Each row is a point. The points of each table are mixes of a few directions, plus a little noise. How many directions does each table use, and how many do they share? Where both have some left over, give the other angles between the two spaces (their principal angles), to ten degrees, smallest first.

First:
[[ -8   6  -8]
 [-39  28 -40]
 [ -7   5  -7]
 [ 54 -39  55]]
Second, 7 rows:
[[-38   4   9]
 [ 12  -1  -3]
 [121 -15 -31]
 [-23   3   6]
 [-32   4   8]
 [-33   4   9]
 [ -7   0   1]]
Directions: first 1, second 1, shared 0; angles 60

First, 7 rows:
[[ 15   8  37  44 -22   2 -45 -21]
 [-21 -20 -17 -15   0 -14 -11  24]
 [ 16  15  56  51 -16  12 -31 -31]
 [ 27  27  38  31  -2  21   8 -37]
 [  5   3 -59 -49  19  -4  47  15]
 [ -1  -8 -28 -15  -4 -13  -8  14]
 [-42 -26 -27 -47  27  -5  41  36]]
Second, 9 rows:
[[ 33  19 121   6  37  57  20 -48]
 [ -3 -13 -52  50 -87 -24  23  -7]
 [  9 -26 -12 -16 -28  -6   6  10]
 [-13   2 -13 -17  55 -34 -39  32]
 [-17   9 -34 -18   5  10   0   7]
 [ 12 -10  20  -4 -11   8   9  -6]
 [ -1 -14 -22   4 -17 -24  -6  14]
 [ -8  11  -9  -1   4  10   3  -4]
 [-13  22   1  -4  41   3 -14   3]]
Directions: first 3, second 4, shared 1; angles 50, 70

First, 8 rows:
[[  12    2   14   -4    2    9    2  -12   25  -30   51   33]
 [  20   40  -14   -4  -11   -2    5   17   10  -31   35    5]
 [  19   16  -11   -5   32   16    2  -15   34  -14   -1   11]
 [  10  -25   23    0   61  -18  -46  -14  -66  -39  -77  -17]
 [   9    8    8  -37   13   27   10    2   18   34   80   17]
 [ -86  -77    1   75 -121  -48   23    7  -21   53 -102  -31]
 [   0   18   -7  -17  -11    1    5   24  -17   26   27  -14]
 [  16   18  -15  -10   35   14   -1   -7   17    1  -14   -4]]
Second, 8 rows:
[[-33 -51   4  35 -70 -54  32 -33  11  -6 -20  25]
 [-21 -19  -6  25  -1  14   6 -36  37  10 -60  20]
 [ 23  49 -29  -6  31   7 -11  14  -5 -16 -36 -21]
 [ 13  18   0 -36  40   3  -1 -48  -7  -8   3  57]
 [ -6  50   1   2 -53  10 -21  90 -60   3  39 -46]
 [-10 -12  14   0  36  37  -8 -57  33  -3 -30  58]
 [ 41   9  12   4  28   9 -24  74  -8 -35  54 -77]
 [ -7 -43   7 -23 -10 -25  27  -2  -1  56  48 -16]]
Directions: first 5, second 6, shared 4; angles 90

First (10 x 20):
[[ -54   19  -23    9    3   73   26  -27  -41   83  -15   49   -5   11
    12   -7   16   37  -18  -19]
 [  24    2   44  -18   49    3  -34   41   15   15   31    7   27 -121
   -29   -6  -53   42   13   10]
 [ -28   17  -16   10    9   26   20   12  -22   32   -9   22    8   -4
    -3    1  -18   21    4  -11]
 [  16  -18   32  -21   15    5  -37  -31   15   10   17    4   -7  -61
    -4  -10   17   10  -15    7]
 [ -22   35  -79   51  -31 -104   70  100  -20 -116  -55  -48   24   99
   -26   35  -91  -69   73  -23]
 [ -24   13  -17    8   -6   44   24  -10  -20   44   -7   24   -2   37
    15   -2   16   17  -12   -5]
 [  -5   26  -28   24    1  -33   35   73   -9  -37  -15  -14   27   25
   -16   16  -63   -9   38   -4]
 [  18   -5   18  -10   -4   41   -5  -18   10   33   21    9   -8   24
    21   -8   40   18  -24   16]
 [  68  -31   53  -31   -9   10  -39  -33   47   -5   43  -19  -18   13
    25  -11   65    0  -32   38]
 [   9  -56   17  -23  -26  -62  -60 -110   23  -61  -13  -31  -49  -23
     0   -9   72  -69  -24   -9]]
Second:
[[-70 -49  -5  -9  -3  34  87 -35 -85  68 -11 -31 -45 -26 -29 -10 -30  -5
   38   7]
 [ 60 -58  17 -15  -6 -24 -26 -20  40   2  17 -71 -35  48   4   5  23  11
   -6  38]
 [ 65  34  25  -1   7 -13 -53  47  60 -93  39  33  46   3  21   8  19 -15
  -18   1]
 [-67   1 -49  19 -22  27  45 -45 -50  57 -43  10 -27  56   7   0  15   1
   -4 -21]
 [-49 -24 -45  18   0  17  54  -6 -50  53 -29 -27 -26  38 -17  10 -36  21
   27  -8]
 [ 45  58  21   4  12  -9 -50  58  51 -91  31  60  61 -24  19   5   8 -14
  -16 -13]
 [ 38  55  29 -12 -15 -29 -85 -25  65 -30  -3  54  30 -26  34 -17  72 -20
  -56  -9]
 [-54 -32  -1  -3  -1  36  74 -15 -70  31   2 -10 -26 -20 -22  -4 -25 -12
   34   1]
 [ 31  15   7   1  27 -42 -46  43  38   4  -6 -14  25 -48 -18   5 -45  34
    5   4]]
Directions: first 4, second 5, shared 2; angles 30, 90

First, 8 rows:
[[   0   -9   16   -8    4   -3   17   -1    3    5    7   10    3  -19
    -4   -2    1    0   12    1   -7   -2   10   13   -8   12    9   -1
     1    2   -7    4]
 [  43   20   92  -87   15  -16   71  -60  -20   23   23   66   31 -121
    23  -46   37  -18   22   54  -33   26   49   12  -14   26   19   35
   -12  -12  -62    1]
 [ -14  -20   -4   27   13   -9    3   19   20    8    2  -14   -6   44
   -27  -10  -13   20  -10  -34   18   -3    1   28  -32   35   -5  -42
    13   13   30   20]
 [ -54  -95   30  -18   -7   16   59   55   18  -14   32   41  -15 -104
    -8   68  -40  -24  116    6  -66  -53   31   43   19   -1   70   39
    -3    7  -46  -19]
 [  21   68  -76   31  -24   17  -87  -14  -22  -21  -36  -47   -7   77
    29    8   13   -1  -65    9   34   17  -53  -73   44  -68  -45   15
   -11  -14   25  -19]
 [  21   68  -78   27  -28   17  -89  -16  -26  -24  -37  -46   -4   69
    33   12   14   -5  -61   14   31   14  -53  -75   51  -73  -42   23
   -12  -15   19  -24]
 [  -3  -12   12    5   11   -8   14    5   10    7    5    1    2    9
   -16  -11   -4    9    0  -14    5    1    9   21  -21   26    2  -20
     7    7   10   12]
 [  -9  -18    6   23   17  -13   11   14   20   14    5  -10   -2   43
   -30  -18  -10   22  -13  -34   20    2    7   32  -40   45   -5  -48
    15   13   30   24]]
Second:
[[ -19    0   28   20  -39   -3  -26  -19   -6  -17   32  -80  -41  -27
    11   58  -38  -20   21   40   18  -33  -63   18   57  -48   83  -25
     2    7    5  -50]
 [  21   41   13   34   15  -17  -17  -13   10    3  -16  -21    6   33
    -4  -19   -1   58  -27   40   38   31   16   33  -22   18  -17  -29
    18   18   10   13]
 [  13   16  -61   21   31  -15  -12   43    4    8   -2   46   18   56
    12  -67    2   41  -27  -54  -33   25   42  -42  -20    9 -107   36
     9    1  -13   28]
 [  25   11   51  -27   30   12   40  -35   13   16  -57   32   36   -8
   -36   -5   43   23   -6   45   49   34   42   60  -72   69   15  -41
    -2    6   16   41]
 [  -4   -5  -22   15   11   -7  -13   28    0    1   11   -8  -15   14
     4   -4  -22   14    6  -15  -13  -10   -8   -9    5  -10  -19    4
     5    8   -8   -6]
 [ -41  -84   -5  -42   14   25   26   53    2    6   14   -8  -44  -54
   -19   66  -41  -52   84  -32  -29  -77  -45    2    3  -11   64   -3
   -22    6  -19  -34]
 [  20   39  -18  -24  -68    3    6  -70  -28  -16   15   69   67    1
    44  -62   80  -67  -75  -40  -42   52   42  -85   48  -20  -56   80
    -9  -60   10   26]
 [  -6  -15   -1   16   43   -4   -4   43   16   11  -10  -24  -30   11
   -21   17  -39   44   33   12   17  -20  -10   38  -31   15    7  -36
     7   31   -6   -7]
 [  22   59   11    9  -62   -8  -16  -74  -18  -17   13    9   41   10
    34  -37   48  -24  -71   15    1   51   18  -35   45  -22  -19   32
     4  -33   17   10]
 [ -39  -64    6   -6   19   11    1   53    8    2   19  -54  -63  -39
   -20   76  -68  -13   82    4    0  -76  -63   31    9  -19   76  -33
    -9   26  -15  -47]
 [  11    4   -2  -18    4    5   18  -12    0    4  -16   41   28    4
    -1  -24   31   -7  -15  -13   -6   20   30  -10  -20   21  -28   15
    -4  -12    3   24]]
Directions: first 3, second 4, shared 0; angles 30, 40, 50

First, 8 rows:
[[ 23 -11  66 -32  -4 -54 -48   5 -40  79  26 -12 -89  89 -38  -4 -28  43
    2  20 -10   5  10 -44  42 -10  72 -70 -15   1  48  15]
 [-34   5 -66  22 -52  12  45 -10  38 -23  22  40  42 -26  -1 -14  12   2
  -17  -8  11 -10 -44  56   1  11 -65   7 -16  21  -4 -20]
 [ 43  19  26  30  24 -32 -27  33 -25 -38 -45  -6  -2 -19  49  13  -5  33
   30 -21   4   1  17   2  26 -51  25  37  24  25 -16  21]
 [-19  -4 -19  -7  22  47  20 -15  18 -21  -8 -12  38 -39   3   4  14 -48
   -6   1  -2   2   9  -4 -44  27 -25  27   9 -26 -23 -10]
 [-20   3 -57  23  14  71  45  -8  43 -74 -21   4  76 -75  23   4  31 -64
   -9  -8   9   1   5  27 -56  25 -58  49  17 -24 -49 -15]
 [-31 -24  10 -47 -46 -16  -1 -29   0  93  69  10 -59  83 -75 -20 -16  12
  -30  31  -7  -1 -24 -17  16  39  15 -89 -40 -11  55 -13]
 [-17  -2  31 -36  10 -37 -18 -16 -30  61   9 -16 -14  11  -6   2 -19  26
   11  -5 -13  -7 -14 -25  14  -1  13  16 -14  21  27   0]
 [ 54  15  11  46  33  10 -17  39  -4 -78 -52  -7   7 -25  46  14  11  -5
   19 -11  10  10  40   5   0 -38  23  22  37  -8 -40  22]]
Second:
[[ -11    8  -12   18  -23  -23   30   11  -12    1   -4   37    1  -25
    23  -21  -14   33   18  -17    9  -14  -41   28   30  -22  -28   38
     7   44   -5    9]
 [  -6  -14   -3   -7  -10   42    3  -13  -18   11    7   25  -30   -3
   -15  -11  -17    5   15    4   -4   -8  -27   -7   -8   30  -28    0
   -10    9    1   16]
 [  35   -1   23   11   27   31  -30    9  -36  -27  -34    2  -27  -18
    21    9  -16   15   37   -9   -3    0    3  -18   -7   -2    0   28
    10   11  -17   31]
 [ -13    8   -8   13  -27  -37   24   10  -11   12    5   33   -3  -10
    17  -17  -13   38   11  -14    7  -13  -39   26   37  -24  -18   24
     0   43    5    4]
 [  51   29  -54   50   -9   -4  -64   16   97 -119  -13  -69   93   25
     3   72   77  -34  -64    4    8   37   98   41  -33  -18   28  -75
   -18  -60   -5  -52]
 [ -14    0   29  -15   -4  -56   18    6  -31   55    7   15  -26    7
     8  -22  -23   34   16   -6    0  -13  -28   -7   40  -27   17   22
     8   33   14    8]
 [   6   16  -18    5  -45  -75  -35    5   55    6   36  -35   29   70
   -28   28   33   18  -58   10    4   17   35   27   25  -25   40  -88
   -34  -16   43  -47]
 [ -22  -17   14  -20   -6   19   22  -13  -37   46   14   32  -44   -4
   -13  -28  -31   13   23    3   -5  -15  -45  -15    8   22  -22   17
    -2   21    7   21]
 [ -25  -33   29  -52   93  105   33  -29   -5   12  -18  -42    7  -44
   -17   -6    6 -121    3   26  -13    8   47  -75  -95   67   13   37
    40  -87  -46    6]]
Directions: first 4, second 5, shared 3; angles 50

First, 11 rows:
[[   5    0   -7  -12  -12   -4   -5   -6   12    1  -16    4    6    7
   -19   11    5   -8    7   -8    0    1   -7  -11   -9   -7    7    2
     5   -1    4    1]
 [  40  -32   23  -55   -1    3  -10   28  -44  -58   20  -10   40  -85
    26   19   -6   29   -2  -14    7   -9  -23  -51    0    3   -8   62
   -18    9  -49  -23]
 [  17    6   66   17   68   13   47   32  -91  -11   54  -36   -2 -101
    93  -70   12   29  -53   -9    5    9   60    4   11  -43  -21   61
   -44   43  -64    1]
 [  -7  -49  -40  -16  -45   -2  -49  -39   38  -33  -23    1   32   61
   -70   71  -29  -27   50   44    0  -15  -69  -32   -1   64   -4  -22
    17  -32   13   -3]
 [ -17   38  -20   16  -11   -8    7    0   43   44  -21   26  -30   44
   -15  -10   12   -6    1  -18   -6    7   14   34   -4  -14   17  -41
    21   -9   44    7]
 [ -13   27  -11   13   -3    0   -1   48   15   13   35   36  -36   -9
    50   -8  -21   57   -7   -3   -6   -9    4   53   37   38   -2  -46
    17  -18   40  -22]
 [ -24   20  -15   33   -2   -3    7  -23   31   37  -19    5  -23   59
   -25  -10    8  -25    3    7   -4    7   13   26   -6   -6    6  -36
    12   -6   29   16]
 [  47   -9   19  -71  -12   -6   -3   24  -24  -36  -13   -1   35  -77
     5   14   18   13   -3  -51    5    1  -10  -58  -24  -41   13   67
   -12   17  -37  -15]
 [ -54    5  -42   66  -14    0  -12  -45   59   42  -14   10  -32  121
   -47   13  -18  -34   24   53   -7   -1  -12   51   13   49   -3  -86
    26  -30   58   19]
 [  -3   13  -10    0  -12   -8    5  -34   30   28  -47   -3    1   44
   -52    1   26  -45    7  -19   -3   12   10  -12  -31  -41   18   -2
     7    6   12   21]
 [  10  -18   40   12   42   12   19   13  -67  -27   45  -32   10  -63
    58  -30   -7   18  -26   17    5   -1   20   -6   15   -2  -24   41
   -32   20  -50   -4]]
Second, 10 rows:
[[  -9    3  -22    2  -20   -5  -13   -8   31    9  -15   14   -5   35
   -25   17   -5   -7   15    4   -2   -2  -14    7    0   15    6  -26
    15  -14   25    1]
 [ -10    2   28   37   43   15   20   39  -51   -8   70   -7  -22  -50
    89  -40  -23   51  -30   27    0   -6   26   44   43   31  -27   -5
   -18    5  -16  -14]
 [   1   -6  -11  -10  -13    2  -18   32    4  -18   27   22   -4  -17
    25   18  -26   42    7    8   -2  -13  -23   15   26   46   -6  -19
    11  -18   15  -23]
 [  31  -12   -1  -55  -24   -9  -11   -9    5  -20  -38   -3   34  -20
   -39   26   19  -20   13  -34    4    2  -19  -56  -33  -35   16   44
    -2    8  -19   -1]
 [  -9   17   67   67   88   12   72  -42  -77   37    5  -72   -8  -21
    32  -96   48  -59  -57    4    5   30   97    2  -27 -100  -13   57
   -52   62  -66   49]
 [ -12    7  -14   12   -9   -5    1  -31   28   24  -33   -2   -4   51
   -42    3   13  -36    9    1   -1    7    3    0  -18  -16   10  -16
     9   -2   16   17]
 [ -20    7    6   40   24    8   12   13  -15   10   36   -2  -24    0
    41  -25  -15   21  -13   25   -2   -3   18   40   27   24  -15  -24
    -4   -2    6   -1]
 [  -3   -5  -29  -17  -33   -3  -29   20   32  -12    7   32   -3   12
    -5   36  -25   30   22    6   -3  -14  -37   11   18   51    2  -34
    23  -28   32  -21]
 [ -32   10  -37   30  -22   -3  -17  -10   51   26   -6   26  -26   72
   -24   17  -19    0   21   25   -6   -6  -17   41   16   45    3  -68
    28  -28   54    1]
 [  63  -25   10 -105  -35  -13  -19   -2   -8  -47  -54   -7   65  -64
   -50   43   31  -22   14  -65    8    3  -31 -104  -54  -62   24   91
    -9   18  -48   -8]]
Directions: first 4, second 3, shared 3
